Every row gives one point. The ring and each string are closed loops that go straight from each point to the next, and from the last back to the first. Before rounding, they use only three directions, however many columns there are. How many times does the string pass through the ring? Passing back the other way cancels.

Ring, 6 rows:
[[ 2.3  2.6  0.0]
 [-0.8  5.9 -1.3]
 [-3.3  3.4 -3.5]
 [-1.4 -2.5 -5.2]
 [ 2.1 -4.4 -4.0]
 [ 3.3 -1.9 -1.2]]
String (21 x 3):
[[-3.5 -2.4 -5.5]
 [-4.8 -1.7 -1.2]
 [-2.8 -0.3 -2.0]
 [ 0.2  1.3 -4.7]
 [-2.0  0.9 -7.1]
 [-3.6 -1.3 -7.5]
 [-3.2 -3.2 -4.3]
 [-2.0 -2.9 -2.1]
 [-1.1 -1.7 -1.4]
 [-0.1 -5.4 -1.9]
 [ 3.4 -6.7 -3.7]
 [ 5.9 -3.9 -5.8]
 [ 3.9 -1.6 -4.4]
 [ 1.6 -0.4 -3.0]
 [ 0.2 -2.2 -0.1]
 [ 2.5 -5.5 -0.4]
 [ 4.3 -6.0 -3.9]
 [ 3.9 -3.7 -6.5]
 [ 1.5 -1.7 -5.0]
 [ 1.8 -1.3 -7.1]
 [ 0.2 -2.4 -8.9]]
Times through: 0
String:
[[ 1.9  5.5  1.8]
 [-1.5  3.7  2.1]
 [-2.6  1.9  1.3]
 [-4.4  6.0  0.2]
 [-4.4  7.7 -4.2]
 [-3.7  5.6 -5.5]
 [-5.6  3.5 -3.1]
 [-4.5  2.1 -1.5]
 [-5.4  5.6 -2.9]
 [-2.2  7.3 -4.4]
 [ 0.7  7.6 -5.1]
 [ 0.0  2.9 -1.8]
 [-1.4  1.2  1.2]
 [ 0.8  3.0  2.9]
 [ 4.1  3.7  1.3]
 [ 4.1  3.3 -1.7]
 [ 4.1  4.2 -1.4]]
Times through: 1

Ring:
[[-0.3  3.2  0.1 -1.4 -5.4 -1.9]
 [ 0.8  1.9 -2.3  0.6 -7.5 -4.5]
 [ 1.0  1.7 -3.5  1.9 -6.4 -5.4]
 [ 0.0  2.0 -4.9  3.3 -3.0 -4.5]
 [-2.4  2.9 -6.0  3.9  0.8 -1.1]
 [-4.9  3.9 -6.2  3.4  3.5  3.0]
 [-6.4  5.0 -4.7  1.9  5.0  6.0]
 [-5.5  5.6 -1.4 -0.5  4.5  5.7]
 [-3.4  5.4  1.0 -2.0  1.9  3.2]
 [-2.1  4.7  1.4 -2.2 -0.8  1.3]]
String (24 x 6):
[[ -4.7   4.2  -3.2   0.3  -0.4   3.9]
 [ -4.0   4.4  -2.1   0.0   0.4   3.1]
 [ -5.3   5.7   0.2  -2.2   2.0   6.1]
 [ -2.8   6.0   3.5  -3.6   2.2   3.2]
 [ -0.3   5.0   3.0  -2.5   0.8  -1.1]
 [ -1.4   3.8  -1.0  -0.1  -1.0  -0.7]
 [ -2.3   3.0  -2.8   0.1  -4.8   0.4]
 [  0.8   3.3   0.0  -0.2  -2.6  -4.0]
 [  2.8   2.1  -0.3   0.3  -5.9  -7.3]
 [  1.1   0.4  -5.4   2.5 -11.1  -5.9]
 [ -0.9   1.1  -6.3   2.9  -8.1  -3.2]
 [ -1.2   2.8  -3.5   1.7  -2.7  -1.9]
 [  2.2   2.9  -0.7   1.4  -0.7  -6.6]
 [  2.8   1.3  -3.5   2.9  -5.4  -8.4]
 [ -0.3   1.1  -5.9   2.9  -8.0  -4.0]
 [ -1.4   2.1  -4.5   1.8  -5.7  -1.8]
 [ -0.4   3.4  -1.4   0.6  -1.5  -2.5]
 [  2.7   2.8   1.4  -0.9  -5.0  -6.6]
 [  0.8   2.5   1.0  -2.5 -10.3  -3.2]
 [ -3.7   3.3  -2.6  -0.9  -6.2   2.8]
 [ -2.5   4.0  -1.4  -0.3  -1.2   1.0]
 [ -0.4   5.3   2.9  -1.9   3.1  -1.2]
 [ -3.1   7.0   4.7  -4.0   6.0   3.9]
 [ -6.5   5.4  -1.7  -1.2   1.5   7.4]]
Times through: 3

Ring:
[[ 4.2 -2.8  3.6 -1.3 -3.4 -4.1  4.3 -1.8  3.8]
 [ 4.8 -0.2  3.2 -2.0 -1.8  1.0  2.8 -3.9  9.5]
 [ 2.5  3.5  2.9 -1.3 -1.5  0.2 -2.1  1.2  6.0]
 [-4.5  2.8  0.9  0.9 -0.6 -3.2 -7.1  6.2 -0.9]
 [-8.9 -3.3 -1.2  1.9  0.8 -3.1 -5.4  2.2  0.3]
 [-1.7 -4.6  1.5  0.4 -2.0 -5.3  1.3 -0.2  0.7]]
String:
[[ 4.6 -0.2  3.9 -1.4 -3.3 -3.6  2.4  0.1  3.4]
 [ 2.6 -0.3  3.2 -0.9 -2.9 -3.9  1.0  0.9  2.4]
 [ 1.1 -1.3  2.5 -0.6 -2.1 -3.0  0.7 -0.2  3.4]
 [ 3.7 -1.1  3.7 -1.0 -3.6 -5.1  2.4  0.9  1.4]
 [ 7.3 -2.1  5.3 -1.6 -5.4 -7.6  5.8  0.6  0.0]
 [ 7.0 -4.1  4.9 -1.7 -5.0 -6.6  7.3 -2.0  2.1]
 [ 2.3 -5.5  2.3 -1.0 -2.0 -1.9  5.2 -5.4  7.0]
 [-0.7 -2.7  1.4 -0.4 -0.9 -1.1  0.6 -2.4  5.8]
 [ 2.1 -0.7  2.9 -0.8 -2.5 -3.4  0.9  0.4  3.0]
 [ 2.9 -0.1  3.3 -1.0 -2.8 -3.5  1.0  0.8  2.8]
 [-0.3 -2.2  1.4 -0.6 -0.6  0.2  0.6 -3.1  7.4]
 [ 2.2 -2.4  1.7 -1.6 -0.2  3.4  2.8 -6.9 12.6]
 [ 2.6 -1.4  1.5 -2.0  0.6  6.3  2.5 -8.6 16.2]
 [ 0.7  0.2  1.9 -0.9 -0.7  0.8 -0.6 -1.8  7.6]
 [ 1.3  1.8  2.6 -0.8 -1.7 -1.6 -1.6  1.5  3.9]
 [ 2.7  4.4  3.5 -0.9 -2.6 -3.0 -2.9  4.6  1.4]
 [ 3.4  6.5  4.3 -0.9 -3.6 -5.1 -4.2  8.0 -1.9]
 [ 1.5  6.1  3.5 -0.5 -2.8 -4.4 -5.4  7.9 -1.6]
 [ 0.2  7.7  3.2 -0.1 -2.4 -4.4 -7.7  9.8 -2.7]
 [-2.3  7.3  2.0  0.3 -1.2 -2.8 -9.1  9.1 -1.5]
 [-4.2  2.3  0.4  0.4  0.4  0.0 -6.3  2.9  3.7]
 [-4.3  1.6  0.2  0.4  0.7  0.8 -5.6  1.6  5.0]
 [-1.1  6.6  2.1 -0.2 -1.0 -1.2 -7.5  6.7  1.3]
 [ 2.4  8.8  3.7 -0.9 -2.4 -2.3 -6.8  8.3  0.3]
 [-0.5  3.0  1.4 -0.8  0.1  2.4 -3.9  0.1  7.9]
 [-0.2  0.7  1.5 -0.8 -0.2  1.5 -1.8 -1.5  7.9]
 [ 1.1  0.7  2.5 -0.7 -1.9 -2.3 -1.0  1.2  3.4]
 [ 6.5  3.1  4.6 -2.0 -3.5 -2.2  1.2  1.2  4.5]
 [ 6.4  2.0  4.6 -1.9 -3.7 -3.1  1.9  1.0  3.7]
 [ 2.5 -0.3  2.9 -1.0 -2.3 -2.3  0.9 -0.3  4.4]]
Times through: 2
